Each row of a before or after table is a point. One or more steps were done to the points. Then noise was added and the rows were shuffled. The steps act on columns, c1 being the first. What was done? A step turns or swaps two columns, mirrors them in a line or flattens them onto one, adds a multiple of one to another, or multiplies or shifts one. Angles are multiples of 10 degrees, from the lower column toward the higher: turns from -170 to 170, lines from 10 to 170 but not 90. Use the fewest steps. Two steps may share a column if one is a turn and the other turns, adds or multiplies; they go together, in the order done. Otherwise the lowest column goes first.

Before (9 x 3)
[[-0.65  0.08  0.44]
 [ 0.03 -0.12  0.62]
 [ 0.55  0.10  0.44]
 [ 0.03 -0.29  0.00]
 [-0.12  0.08 -0.03]
 [ 0.54  0.38 -0.01]
 [-0.34  0.74 -0.42]
 [-0.25  0.43  0.66]
 [-0.83  0.74  0.95]]
After (9 x 3)
[[-0.27  0.30  0.67]
 [ 0.03 -0.21  0.00]
 [-0.14  0.08 -0.04]
 [ 0.50  0.24 -0.02]
 [-0.82  0.53  0.93]
 [-0.63  0.05  0.46]
 [ 0.56  0.07  0.41]
 [-0.32  0.53 -0.43]
 [ 0.03 -0.07  0.62]]
Steps: multiply c2 by 0.7

Before (8 x 4)
[[ 0.22  0.88  0.39 -0.81]
 [-0.25  0.29  0.51  0.44]
 [-0.31  0.44  0.06  0.40]
 [ 0.22  0.07 -0.28  0.01]
 [ 0.86  0.43 -0.40  0.19]
 [ 0.66 -0.13 -0.48 -0.72]
 [ 0.58 -0.17 -0.54 -0.48]
 [-0.11  0.19 -0.33 -0.55]]
After (8 x 4)
[[ 0.41  0.94  0.10 -0.39]
 [ 0.46  0.81  1.26 -0.29]
 [-0.68  0.39 -1.17  0.62]
 [-0.43  0.30 -1.37  0.59]
 [-0.85  1.36  0.97  0.22]
 [-0.54  0.67 -0.82 -0.13]
 [-0.03  0.54 -0.71  0.21]
 [ 0.17  0.89 -1.00  0.83]]
Steps: swap c1 and c4; shift c2 by 0.50; multiply c3 by 2.5

Before (8 x 6)
[[ 0.75  0.18  0.07  0.37  0.01 -0.01]
 [-0.03  0.22  0.89  0.61 -0.21 -0.47]
 [ 0.19  0.84  0.57 -0.36 -0.08  0.64]
 [-0.14  0.00 -0.11  0.23 -0.15  0.64]
 [ 0.20  0.78  0.15  0.97 -0.12 -0.48]
 [-0.37  0.52 -0.36  0.67  0.38 -0.35]
 [ 0.43  0.04  0.43 -0.10 -0.48 -0.50]
 [ 0.42 -0.47 -0.55 -0.08  0.42 -0.49]]
After (8 x 6)
[[-0.14  0.59 -0.13  0.30  0.11  0.60]
 [ 0.69 -0.15  0.06  0.29 -0.10  0.00]
 [ 0.17 -0.20  0.58 -0.78 -0.12  0.67]
 [ 0.01 -0.78  0.88  0.00  0.15 -0.46]
 [-0.38 -0.64 -0.38  0.89 -0.57 -0.39]
 [ 0.50  0.09 -0.58  0.22 -0.21 -0.51]
 [ 0.37 -0.73  0.40 -0.39  0.41 -0.49]
 [ 0.17 -1.30  0.10  0.88 -0.15 -0.50]]
Steps: turn c2 and c5 by -160 degrees; add 1 times c6 to c2; add -0.7 times c3 to c4

Before (9 x 8)
[[ 0.41 -0.04  0.23  0.44  0.43 -0.48  0.10  0.79]
 [-0.04  0.67 -0.05  0.50  0.75  0.18  0.04  0.06]
 [-0.36  0.24  0.09 -0.98 -0.18 -0.66  0.10  1.12]
 [ 0.78 -0.13 -0.38 -0.54 -0.05 -0.19 -0.18  1.29]
 [ 0.32 -0.73 -0.76 -0.36 -0.36 -0.24  0.30  0.20]
 [ 0.73 -0.25 -0.21 -0.01  0.58 -0.19  0.64  0.22]
 [-0.49  0.58  0.46  0.32  0.23  0.47  0.64  0.11]
 [ 0.21  0.24 -0.32  0.03 -0.30 -0.34  0.86  0.09]
 [ 0.81 -0.09  0.01  0.06  0.17 -0.06  0.00 -0.07]]
After (9 x 8)
[[ 0.31  0.72 -0.70 -0.36  0.51 -0.25  0.30  0.22]
 [ 0.43  0.04  0.46  0.48  0.04 -0.48  0.10  0.91]
 [ 0.72  0.54  0.43  0.00  0.06 -0.20  0.65  0.28]
 [-0.04  0.18  0.66  0.52 -0.76  0.17  0.02  0.00]
 [ 0.19  0.07 -0.44  0.03 -0.28 -0.36  0.86  0.22]
 [ 0.81  0.07  0.13  0.07  0.03 -0.05  0.00 -0.06]
 [-0.36 -0.25 -0.12 -0.97 -0.13 -0.68  0.11  1.34]
 [-0.52 -0.44  0.44  0.31 -0.46  0.47  0.63 -0.03]
 [ 0.80  0.32 -0.24 -0.55  0.02 -0.19 -0.16  1.35]]
Steps: turn c3 and c5 by -60 degrees; turn c2 and c5 by -110 degrees; add -0.3 times c6 to c8

Before (14 x 9)
[[-0.55  0.36 -0.14  0.40  0.45  0.41  0.47 -0.41  0.32]
 [ 0.84 -0.05 -0.59 -0.20 -0.33 -0.25  1.13  0.59  0.15]
 [ 0.07  0.33  0.24  0.54  0.25  0.42  0.08  0.20 -0.28]
 [ 0.66  0.19 -0.95  0.12  0.02 -0.78  0.76  0.53 -0.71]
 [ 0.73 -0.67 -1.14  0.20 -0.65  0.15  0.71 -0.18 -0.38]
 [-0.17  0.04  0.70  0.34  0.09  0.30  0.45 -0.09  0.36]
 [-0.10  0.48 -0.15 -0.62  0.20  0.43 -0.01  0.41  0.24]
 [ 0.22 -0.09 -0.32  0.79 -0.18 -0.10 -0.07 -0.37  0.40]
 [-0.56  0.00 -0.08  0.47 -0.21  0.37  0.35  0.35  0.16]
 [ 0.24 -0.01 -0.02 -0.21  0.80  0.89  0.29  0.34  0.40]
 [ 0.05  0.79  0.22  0.23  0.00  0.79  0.39  0.31  0.63]
 [-0.53  0.35  0.12  0.69  0.31  0.43  0.13  0.45  0.52]
 [ 0.10  0.43 -0.12  0.09  0.82  0.82  0.27  0.56  0.37]
 [ 0.67  0.25 -0.83 -0.09 -0.50  0.14  0.98  0.14 -0.28]]
After (14 x 9)
[[-0.65  0.33 -0.12 -0.17  0.76  0.45  0.48 -0.42  0.31]
 [-0.73  0.00 -0.09 -0.13  0.09  0.40  0.37  0.37  0.16]
 [-0.46 -0.08 -0.33  0.65  0.12 -0.33 -0.07 -0.38  0.39]
 [ 0.33 -0.67 -1.14  0.69 -0.37 -0.06  0.71 -0.18 -0.37]
 [-0.36  0.32  0.25  0.40  0.55  0.29  0.07  0.22 -0.26]
 [-0.37  0.04  0.69  0.10  0.39  0.27  0.45 -0.10  0.37]
 [-0.12  0.78  0.21  0.19  0.31  0.73  0.39  0.29  0.63]
 [ 0.48  0.25 -0.82  0.45 -0.21  0.01  0.97  0.16 -0.26]
 [ 0.42  0.47 -0.15 -0.46  0.51  0.57 -0.02  0.42  0.24]
 [ 0.34  0.20 -0.94  0.58  0.32 -0.93  0.76  0.52 -0.71]
 [-0.87  0.34  0.12  0.04  0.61  0.44  0.13  0.46  0.54]
 [ 0.70 -0.03 -0.60  0.52 -0.02 -0.39  1.12  0.59  0.14]
 [ 0.32 -0.01 -0.03  0.06  1.11  0.85  0.29  0.35  0.40]
 [-0.01  0.42 -0.12  0.13  1.13  0.79  0.28  0.56  0.38]]
Steps: turn c1 and c4 by 50 degrees; add -0.3 times c4 to c6; shift c5 by 0.30

Before (10 x 11)
[[ 0.52 -0.16 -0.04 -0.41  0.70 -1.13 -0.55 -0.19  1.03  0.47 -0.04]
 [ 0.52 -0.63 -0.12 -0.18  0.08 -0.26  0.36  0.02  0.65  0.02  0.08]
 [ 0.23 -0.43  0.26 -0.76  0.58 -0.49 -0.33 -0.48 -0.22  0.33 -0.57]
 [-0.15 -0.46 -0.33  0.57 -0.03 -0.21 -0.11  0.45 -0.02  0.02 -0.10]
 [-0.24 -0.03  0.67 -0.01  0.42  0.99 -0.91 -0.14 -0.06  0.38  0.41]
 [ 0.31 -0.21 -0.14 -0.48  0.53 -0.30 -0.76  0.17  0.44 -0.20 -0.36]
 [-0.20 -0.06  0.72  0.41 -0.27  0.47  0.02 -0.45  0.56 -0.26  0.08]
 [ 0.20  0.51 -0.89 -0.22 -0.14 -0.07  0.06 -0.22  0.88  0.63 -0.23]
 [-0.72  0.02  0.64 -0.01 -0.60  0.48  0.21  0.21  0.67  0.08  0.58]
 [ 0.31  0.08  0.04  0.02  0.42 -0.42  0.27  0.47  0.41  0.12 -0.19]]
After (10 x 11)
[[-0.39  0.15  0.10 -0.01  0.39 -0.63 -0.11  0.43  0.39  0.14 -0.21]
 [ 0.31  0.51 -0.12 -0.52  0.53  1.14 -1.05  0.22  0.46 -0.20 -0.36]
 [-0.29 -0.44  0.75  0.01  0.41  2.08 -0.05 -0.13 -0.09  0.41  0.39]
 [-1.28 -0.60 -0.90 -0.23 -0.14 -0.17  0.02 -0.23  0.85  0.61 -0.25]
 [ 0.42  0.14 -0.37  0.55  0.02  0.08 -0.25  0.53 -0.07  0.10 -0.11]
 [ 0.35 -0.72  0.65 -0.02 -0.62 -0.11  0.69  0.24  0.61  0.09  0.58]
 [-0.76  0.26 -0.06 -0.39  0.66  0.42 -1.57 -0.21  1.01  0.46 -0.07]
 [ 0.48  0.05  0.73  0.36 -0.23  0.22  0.42 -0.46  0.51 -0.25  0.06]
 [ 0.28  0.73 -0.07 -0.16  0.11 -0.77  0.10  0.03  0.61  0.00  0.04]
 [-0.23  0.17  0.28 -0.75  0.56  0.33 -0.75 -0.45 -0.19  0.36 -0.57]]
Steps: add 1.5 times c10 to c2; turn c1 and c2 by 120 degrees; multiply c7 by 2; turn c6 and c7 by 60 degrees

Before (9 x 12)
[[ 0.27 -0.56 -0.66  0.55  0.85 -0.32  0.01  0.04 -0.20 -0.41 -0.62 -0.83]
 [-0.08 -0.33 -0.72  0.58  0.45 -0.52  0.45 -0.56  0.02 -0.06 -0.66 -0.03]
 [-0.07  0.28  0.31 -0.25  0.33  0.92 -0.19 -0.40  0.28 -0.08 -0.45  0.36]
 [-0.09 -0.08  0.45  0.14  0.61  0.67  0.41 -0.46  0.15  0.20  0.13  0.03]
 [ 0.24  0.01  0.04 -0.20  0.16  0.85  0.02 -0.16 -0.10 -0.22  0.19  0.81]
 [-0.21  0.37 -0.36 -0.43 -0.54 -0.88  0.40  0.52 -0.48 -0.55 -0.35 -0.07]
 [-0.32  0.21 -0.26 -0.20 -0.29 -0.65  0.52  0.36  0.48 -0.88  0.08  0.03]
 [-0.88 -0.14  0.07 -0.40  0.58  0.38 -0.20 -0.20  0.08  0.00  0.02  0.28]
 [-0.32 -0.37  0.74  0.42  0.51  0.62 -0.49  0.34 -0.06 -0.21 -0.31  0.26]]
After (9 x 12)
[[-0.33  0.28  0.19  0.29  1.27  1.21  0.86  0.35 -0.07  0.34 -0.31  0.32]
 [-0.04  0.01  0.11 -0.29  0.83  1.52  0.36 -0.42  0.26 -0.30 -0.45  0.19]
 [ 0.25  0.49  0.22  0.68  2.12  0.29 -0.61  0.04 -0.18  0.48 -0.62 -0.70]
 [-0.34  0.82 -0.39 -0.37 -0.74 -0.05 -0.42  0.37  0.48 -0.35  0.06 -0.32]
 [-0.08 -0.20 -0.53  0.12  1.52  1.27  0.29 -0.46  0.14  0.14  0.13 -0.09]
 [-0.21  0.48 -0.27 -0.54 -1.35 -0.30 -0.50  0.53 -0.48 -0.47 -0.35  0.26]
 [-0.86  0.05  0.14 -0.82  1.44  0.97  0.14 -0.20  0.07  0.16  0.02  0.22]
 [-0.08  0.11 -0.19  0.50  1.11  0.10 -0.84 -0.55  0.02  0.32 -0.66 -0.06]
 [ 0.25  0.20 -0.05 -0.10  0.40  1.44  0.05 -0.14 -0.10 -0.06  0.17  0.87]]
Steps: add 0.5 times c1 to c4; mirror c2 and c10 in the line at 130 degrees; turn c3 and c7 by 110 degrees; multiply c5 by 2.5; shift c6 by 0.60; add -0.7 times c9 to c12

Before (11 x 14)
[[-0.65 -0.82 -0.25 -0.14 -0.18 -0.65 -0.02 -0.72  0.37 -0.23  0.84  0.29
  -0.18 -0.47]
 [ 0.54  0.36 -0.68 -0.31 -0.25 -0.65  0.92 -0.10  0.30 -0.14  0.30  0.59
  -0.21  0.37]
 [ 0.24 -0.12  0.30  0.25  0.12  0.27 -0.70 -0.41 -0.73  0.45  0.17 -0.26
   0.73  0.05]
 [ 0.03  0.18 -0.14 -0.56  0.03 -0.79  0.39 -0.23 -0.20 -0.03 -0.03  0.54
  -0.39 -0.26]
 [-0.24 -0.14  0.65  0.14  0.24  0.34 -0.24  0.14 -0.25  0.09  0.19 -0.58
   0.77 -0.23]
 [-0.57 -0.15 -0.46 -0.43 -0.72 -0.05  0.38 -0.04 -0.15  0.86  0.80  0.23
  -0.04 -0.79]
 [-0.20  0.32 -0.10  0.44  0.38  0.65  0.01 -0.21 -0.49 -0.06  0.03 -0.06
   0.25 -0.05]
 [ 0.23  0.47 -0.47 -0.64 -0.44 -0.14  0.82 -0.29  0.59  0.52 -0.31  0.68
  -0.60  0.27]
 [ 0.08  0.24 -0.14  0.34 -0.11  0.09 -0.52  0.03 -0.36 -0.25 -0.05 -0.70
  -0.08  0.38]
 [-0.41 -0.56 -0.78 -0.34  0.28 -0.66 -0.16 -0.49  0.42  0.04  0.60 -0.14
   0.14 -0.86]
 [ 0.67  0.64  0.06 -0.21  0.15  0.18 -0.03 -0.13  0.10 -0.21  0.31  0.18
  -0.37  0.09]]
After (11 x 14)
[[ 0.66 -0.97  0.07 -0.17 -0.02  0.10  0.44 -0.10 -0.22  0.25  0.32 -0.05
   0.57  0.25]
 [ 0.08 -0.40 -0.14 -0.30 -0.07  0.12 -0.46  0.01  0.76 -0.29 -0.04  0.17
   0.17  0.96]
 [ 0.21 -0.50 -0.47  0.62 -0.06  0.11  0.96 -0.28 -0.90  0.51 -0.31  0.02
   0.73  0.67]
 [-0.58  0.30 -0.49  0.92 -0.14  0.27 -0.03 -0.04 -0.11  0.28  0.79 -0.26
  -0.04 -1.98]
 [-0.21 -0.78 -0.12 -0.15 -0.19  0.30 -0.11 -0.21  0.33 -0.43  0.07 -0.30
  -0.13 -0.14]
 [-0.24 -0.27  0.64  0.07 -0.11  0.16 -0.44  0.13  0.60 -0.15  0.16  0.20
  -0.77 -0.55]
 [-0.64  1.65 -0.26 -0.22  0.25 -0.41 -0.50 -0.70 -0.46  0.22  0.85  0.10
  -0.14 -1.18]
 [ 0.25 -0.25  0.31  0.39 -0.09  0.16 -0.50 -0.42  0.68 -0.32  0.18 -0.40
  -0.73  0.11]
 [-0.40  0.98 -0.79  0.08  0.38 -0.62 -0.43 -0.50 -0.12  0.33  0.58  0.43
  -0.32 -2.16]
 [ 0.06 -0.05 -0.14  0.06  0.35 -0.60  0.40 -0.23 -0.27  0.56 -0.05 -0.48
   0.43 -0.65]
 [ 0.52 -0.53 -0.67 -0.07  0.19 -0.37  1.32 -0.11 -0.65  0.32  0.31 -0.15
   0.32  0.93]]
Steps: add 0.7 times c1 to c7; turn c2 and c13 by 160 degrees; multiply c2 by 2; turn c4 and c10 by -100 degrees; flatten c5 and c6 onto the line at 120 degrees; turn c9 and c12 by 130 degrees; multiply c14 by 2.5

Before (11 x 14)
[[ 0.27  0.18 -0.80 -0.09 -0.27 -0.28  0.19  0.17 -0.18 -0.18 -0.28  0.58
  -0.41  0.01]
 [ 0.67  0.40 -0.01  0.28  0.35 -0.69 -0.16  0.08  0.17 -0.34 -0.37 -0.19
  -0.01  0.02]
 [ 0.17  0.18  0.55  0.30 -0.43  0.41  0.43 -0.19  0.80 -0.17  0.40 -0.58
   0.57 -0.28]
 [-0.47 -0.86 -0.41 -0.03  0.10  0.60  0.15  0.15 -0.78 -0.97 -0.40  0.05
  -0.44 -0.43]
 [-0.42 -0.25 -0.55  0.23  0.33  0.11  0.01 -0.26 -0.18  0.08 -0.54 -0.05
  -0.22  0.05]
 [ 0.55  0.43  0.23 -0.27 -0.04 -0.79 -0.08  0.03 -0.04  0.19 -0.14  0.87
   0.37  0.96]
 [ 0.02 -0.38 -0.29 -0.21  0.07  0.15  0.79 -0.11 -0.53 -0.18 -0.73 -0.01
   0.03 -0.35]
 [ 0.03 -0.39 -0.47  0.00  0.29 -0.43  0.59  0.44 -0.76 -0.08  0.12  0.28
  -0.58  0.27]
 [-0.53 -0.09 -0.49  0.54  0.13  0.73  0.70 -0.32 -0.62 -0.93 -0.02 -0.39
   0.31 -0.60]
 [ 1.01  0.62 -0.09 -0.31 -0.16 -0.45 -0.15 -0.01 -0.03  0.17 -0.13 -0.13
  -0.06  1.09]
 [ 0.67  0.77  0.24 -0.51  0.44 -0.09  0.10 -0.01 -0.05  0.07  0.49  0.29
  -0.30  0.08]]
After (11 x 14)
[[-0.82 -0.89 -0.22  0.31  0.44  0.14  0.15  0.00 -0.80 -0.98 -0.42  0.07
  -0.43  0.24]
 [-0.32 -0.37 -0.30  0.15  0.13  0.08  0.80  0.03 -0.53 -0.15 -0.72 -0.02
   0.08 -0.17]
 [ 0.34  0.40  0.25  0.19 -0.18 -0.33 -0.18  0.00  0.18 -0.34 -0.35 -0.06
  -0.01 -0.60]
 [-0.01 -0.40 -0.30  0.41 -0.07 -0.21  0.63  0.06 -0.79 -0.07  0.10  0.10
  -0.58  0.11]
 [-0.66 -0.09  0.23  0.78  0.56  0.18  0.71 -0.02 -0.61 -0.90 -0.02 -0.13
   0.31  0.18]
 [ 0.14  0.17  0.50 -0.33 -0.10  0.25  0.43 -0.03  0.82 -0.21  0.38 -0.24
   0.51 -0.29]
 [-0.24 -0.23 -0.08  0.63  0.32 -0.06  0.01 -0.03 -0.12  0.09 -0.56 -0.03
  -0.17  0.34]
 [ 1.40  0.64 -0.31 -0.10 -0.39 -0.09 -0.16 -0.02 -0.05  0.17 -0.13 -0.08
  -0.09 -0.32]
 [ 0.29  0.78 -0.33 -0.46  0.27 -0.14  0.08  0.02 -0.10  0.11  0.50  0.09
  -0.32 -0.55]
 [ 1.28  0.43 -0.11 -0.30 -0.54 -0.26 -0.07 -0.02 -0.07  0.23 -0.10  0.32
   0.35  0.05]
 [-0.05  0.18 -0.46  0.68 -0.38  0.06  0.21  0.03 -0.16 -0.15 -0.26  0.20
  -0.44 -0.21]]
Steps: turn c1 and c14 by -60 degrees; add 0.5 times c13 to c1; turn c3 and c4 by -60 degrees; turn c5 and c6 by -40 degrees; multiply c6 by 0.4; multiply c8 by 0; multiply c12 by 0.4
